Each row of a before or after table is a point. The points were changed in one or more steps. Then noise was added and the rows were shuffled. The steps act on how far a point lies along the listed directions, d1 being the first. Name the steps. A step turns or swaps two directions, mirrors them in a line or flattens them onto one, adds a multiple of one to another, or multiplies one. Angles are multiples of 10 degrees, from the lower direction toward the higher: turns from -170 to 170, lines from 10 to 170 but not 90. Use the fewest steps. Two steps may share a direction if one is a turn and the other turns, adds or multiplies; they go together, in the order done. Otherwise the lowest direction goes first.

Directions:
(1): [57 21]
(2): [-21  57]
Before:
[[  6 -36]
 [ 22 -18]
 [  8 -40]
 [-12 -27]
 [ 34   0]
 [  6 -40]
 [-65 108]
 [-14 -40]
 [ 16  34]
 [-33 -25]
 [  6 -40]
 [ -6 -41]
 [ -1 -41]
 [  6  13]]
After:
[[-36 -27]
 [ -7 -43]
 [-29 121]
 [ -5 -42]
 [-24 -44]
 [ -4 -45]
 [ 24  36]
 [-19 -30]
 [ 15 -20]
 [-11 -45]
 [  8  14]
 [ -5 -43]
 [-16 -45]
 [ 31  -3]]
Steps: add 0.3 times d2 to d1

Directions:
(1): [ 16  64  51 -22]
(2): [-36  31 -51 -52]
(3): [-35 -44  46 -47]
Before (13 x 4):
[[ 15 -12  61  -5]
 [ 31  36 -41  50]
 [ 38  -7 -47  51]
 [ 63  24 -51  41]
 [ 51 -27 -19  86]
 [ -7  32   8  -7]
 [-15  23  15 -22]
 [ 27  37 -30  32]
 [ -6  34  72 -31]
 [ 20 -10  40  17]
 [ -4   2  27  22]
 [ 15 -25  77  48]
 [ 21  54  38 -25]]
After:
[[  47  -19   53   57]
 [  35   68    6   37]
 [  10   -4   31   45]
 [ -10  -57  -44   34]
 [  66  -33  115  119]
 [  21  -80  -44   24]
 [  -8   43  -23  -10]
 [  59   12   58   52]
 [   4  -84   -3   21]
 [  -9   27  -30    6]
 [  -3  -37  -44   25]
 [  38 -121   60   85]
 [  37   44  -36   26]]
Steps: turn d1 and d3 by -80 degrees; multiply d2 by 2

Directions:
(1): [-14  95 -24 -66  29 -18  16  18  33]
(2): [ 68 -19 -87   2  12 -38 -48  18   6]
(3): [ 58 -34  16 -28  34  -7  91  37 -19]
(4): [  2  -9  62 -35 -23 -34 -56  82 -14]
(5): [-28  43 -21  82   1 -35  27  53 -49]
(6): [-45 -32 -44 -44 -81 -43  37  -6 -13]
Before:
[[   1  -45   27  -13  -57   26  -22   17   -4]
 [  64   37    2   28   88   25 -105   46   19]
 [   4   96    5  -38   32  -34  -21   59   28]
 [   5  -64  -69  -26  -28  -10   24  -10   10]
 [  41  -65  -29   21    3    9  121  -92   -5]
 [   4  -23   26   30  -37    0  -22  -12   -2]
 [ -18  -42  -18   51  -52  -27    0  -15  -44]
 [  36  -75  -21    5  -16  -23   96   18  -10]]
After, 8 rows:
[[ -1  34  21 -87 -21 -35 -40  55  29]
 [ 16   7 -47  55  42 -19  13  36 -20]
 [ 11 -12   2  46 -30  19  -5 -36   1]
 [-18 -22 -40  76 -37 -21  17 -40 -32]
 [ 14 -23  14  62 -27  37 -13  10 -23]
 [ 48  17  -4  26  51 -12 104 -16  -9]
 [ 40 -30   6  21   6 -39  70  69 -26]
 [ 56 -57 -18 -89  -3  33 -96 -27  59]]
Steps: turn d1 and d4 by 30 degrees; add 0.7 times d3 to d4; swap d5 and d6
